Each wall is flat, endless, passes through zero and stands at right angles to its row. A trip goes straight from one point to another. Which walls does it cross, in order?

Walls:
(1): [-29  12]
(2): [ 8 -7]
(3): [14 27]
Trips:
[32 -3] to [ 21 -19] -> 3
[-13  32] to [34 15] -> 1, 2
[14 22] to [ 37 -17] -> 2
[ 27 -40] to [-8 29] -> 3, 2, 1
[16 14] to [38  0] -> none
[ 27 -50] to [-20   2] -> 1, 2
[-14 -30] to [ 13 -56] -> 1
[ 60 -35] to [-14  36] -> 3, 2, 1
[ 5 19] to [-25 -37] -> 3, 2

Walls:
(1): [ 39  -8 -42  18   3  -2 -65  18 -38]
(2): [-16 -12 -56 -27 -18  27 -17 -64  33]
(3): [  8 -25  32  42  -6 -42 -18  20  72]
(4): [ 22 -29  43 -35  -1  -4  10 -34  21]
Trips:
[ 11  47  -9  15 -28 -11  31  26 -14] to [-15 -65 -22  -4  43  -3  52  32   1] -> 3, 4
[ 55   8  -3 -38  -3  -2 -21  18 -23] to [ -6  25 -32 -58  -6 -13  13   3  20] -> 2, 1
[  4  29  23  -8 -38   1  18 -15  20] to [-37   7  57  16  16   2  37 -36  36] -> 2
[-31   9  -5  -5  37  19  -3 -44  -4] to [ -6 -26 -76 -36  -1 -31 -16  -7  -6] -> 4, 1
[ 22   9  45  -4 -39 -13   6  16 -25] to [ -2  -3  -1 -22 -43 -43  39  30  16] -> none
[ 1 -2 57  5 21 25  8  2 25] to [ -6  42  15  78  15  -7 -26  37  37] -> 4, 1
[-13 -13 -19  30 -22  -2 -11  35  47] to [-11 -44 -12 -21  71   5 -14  16 -60] -> 2, 3
[-14  15 -33 -29  19 -10  37   6  28] to [-12 -22 -15  11 -48 -47 -42  47  15] -> 3, 1, 2
[  1  14  57  18  -5 -14  10  24  -2] to [-21  24 -18 -35   8 -55  20 -22  75] -> 2
[  9  54  14  10  11   0   1  -6 -40] to [-11  41   6 -37 -35  64  -1 -25 -91] -> 2

Walls:
(1): [  7 -23  20 -15  11   1 -35  30   5 -29   0  59  -4  -4 -24  32  50 -11
  26  10]
(2): [ 22   4 -44  10 -34 -15   7  25  10 -20  -5  73  54 -34  13  22 -21 -38
  37 -44]
(3): [ 54 -24  -2 -24  20  15 -38 -28 -18  -9 -24 -19  12 -49   0 -12  36 -60
  28 -15]
(4): [ 11  -8  33  31  28  17   1 -29   6 -40  39  -8  22 -33  48 -18  19  -2
   2 -11]
(5): [ 30   8  14  11 -50  51 -15 -27 -10  42  -6 -60  13  79   4 -42  47 -54
  18  -7]
(6): [ 43   2  63  11  19 -16 -15  73 -20  42  15  21  -7 -26 -55 -37  14 -15
  40 -45]
Trips:
[  1 -63   1  11  35  14   8  26 -53  17  -7 -26  48   0 -31   8  17  -8
  21 -34] to [ 62  42 -36  27 -16 -21  13  46 -36  20 -28  33  34  28  55 -12   7   8
  -5 -44] -> 4, 1, 3
[-14  22 -36  14 -34  39  -5  15 -49 -65 -30  15  41 -16  16  41 -36  38
 -27 -36] to [-47 -28  -2   9 -38  11  10  46 -14   8 -48 -42   0 -18 -24 -23 -23  11
  35  48] -> 4, 2, 5, 6
[-35  35  37  -6 -12 -43   2   1 -28 -20 -26   0   1 -37  17  28 -69  12
  -2  -9] to [-24  30 -30 -38 -27 -35  15 -15  44   9   3  -7   2  -7  24  67 -31 -41
  38 -18] -> none

Walls:
(1): [ 43 -23 -21 -33  10  20   9  23  -4 -36  -9  17   9 -11  29 -28  39  -9
   7  36  -7 -37 -21   0  11  24 -22  11  16 -35  -4  -1 -46  52  20  -7
  -8  15 -50   4 -24  -5   7  64  11  17  54 -40]
(2): [-30  25  24  16 -34 -52 -23  19  54   0  55  51 -65 -54 -60   2   9  20
 -26  11 -37 -64  38 -12 -66  -8   5  46  27  -8 -63  26  24  45 -22 -22
   5  61 -27 -16  25  25   1  18  29  30 -13 -62]
(3): [-46   9  32 -16  32  -7  19  13 -55  14 -10 -25  29  55  16 -30  30 -31
 -41 -16  -5 -34 -26   4  -8  46 -21 -46   2  28  15 -16   4 -15 -57   7
  34   6   1  -4 -21  44 -38  36   5  26  31  -1]
(4): [-16 -39  -4  -1 -42  24  60 -47 -15  -2  31  12   0 -24  11 -15  -5   1
  -4  52  43 -26  28  -7  25  28   3 -10   8   8 -11  14  -5  -1  12 -45
  15 -42 -44  42  44 -38 -35   1   3 -34  12  52]
(5): [ -5  22  35  49  21 -18 -18 -39 -49  20  -8  19 -19 -31  35  14 -11  43
  25  20  32 -22 -26 -26   1 -16 -43  10  49 -48  13 -24  14 -37  15  13
  24  37  -1  14  -6 -51 -16 -20 -29  16  -8 -20]
(6): [ 40   0  52   0  24 -11 -28 -24  13 -23 -15   5   1 -43   3  -7 -13  -3
  62  19  20 -14  23  23 -41  44  26  10  14  -8 -39  15  11 -10 -18  95
 -41 -87 -39  17  15  29   5   0   3  14   1  26]
(7): [-59  11  20 -54  19   4 -70  74  52   6  37  24  34  15  14 -44  23  58
  10 -51  38  26 -62 -64  23 -53 -21 -49   9  27  13  -6   8  25  23 -13
   2  37 -30 -23 -25   7 -39  35  24 -10 -37 -16]
(8): [-71  62  -1  31  -2  24 -52  -7  23  21 -38  38   6 -52 -31  23  42  -1
 -38  47 -14 -22 -51   9 -10  36  11  -3  -6  -7  -4   4 -12  61   7  16
  14 -41 -23 -38 -24   9  25 -19 -37   7 -53  10]
Trips:
[-15 -44  -6 -30  -4 -37  16  38  29 -23  55 -21 -28  -9  30   4  12 -48
 -27  12  -4   2  26  59 -12  69   3  -2   7  11  -1  -9  18 -31  -6 -45
 -36  37 -27  -6 -35   2 -49   3 -53 -16 -13  -8] to [-21   4 -13  -8 -16  12  10 -24  17  45 -42  -7 -24  -8   4  54  55  19
 -52  26  14 -23  -4  37 -16 -29  47  21  45   0 -37 -43  24   1   5 -13
 -22 -10  42  -2 -38   7  11 -17  24   3  -9  18] -> 8, 1, 3, 4, 5
[  0  17  32  17 -29  -7 -30  12 -36  12 -22  -5 -29  -8  22 -26 -10   6
 -31  20  12  -1  28   2 -44   5   5  20  18  25  24  49 -24  -8  15  32
 -19  21 -15 -22   0  -2  60 -28  33  15  11 -13] to [ 24  35   4  26   6  35 -21   1  -6 -53 -19 -26  58 -40 -20  53  26 -18
 -31 106  -1  12 -54  28  55  54  -5 -17 -20  36 -75 -23 -12  22 -10   6
   2  -2 -58 -32 -60  11 -42   9 -24  15 -21 -37] -> 1, 3, 5, 2, 4
[ -9 -20  -5  37   4   0 -11 -35  -2  38 -37 -10 -21  -3 -11   6  28  45
  -2 -13  37  -9  30  -3  50  42 -46  26 -33  41  -1 -10 -32 -13  25  21
 -16 -21   8  -6  -6  -9  21   8   3   8  -4  10] to [ 40 -38  29  22  32  67 -19  41  19 -19  25  30   9 -10  16 -45 -58  12
  42 -34  -9  -2 -20  -3   5 -24 -14 -18 -17 -42  32  29  44 -46 -47   7
   5   8  22 -21  36  20  -2 -24  -4  47   2   4] -> 8, 4, 7
[  2 -11 -11  51  15  29  31  -1  34  64  28 -44  11 -58  11  17 -19 -61
  -2  13  31 -25  -1   0 -66  71  -2   7 -83 -25 -18 -24   1  -7 -16 -13
   4  -4  33  15  30 -16  17 -31 -21 -27 -14 -11] to [  1 -41 -26  23 -41   4  32 -36  56  38 -17  35  -5  11  -3 -20  23 -12
   6  10  12  27  25 -12 -70  -6  31  27   1 -16  17 -45  26 -37 -84  -1
 -11  -8  39 -25 -47 -16  34  -6  30  28 -25 -35] -> 4, 8
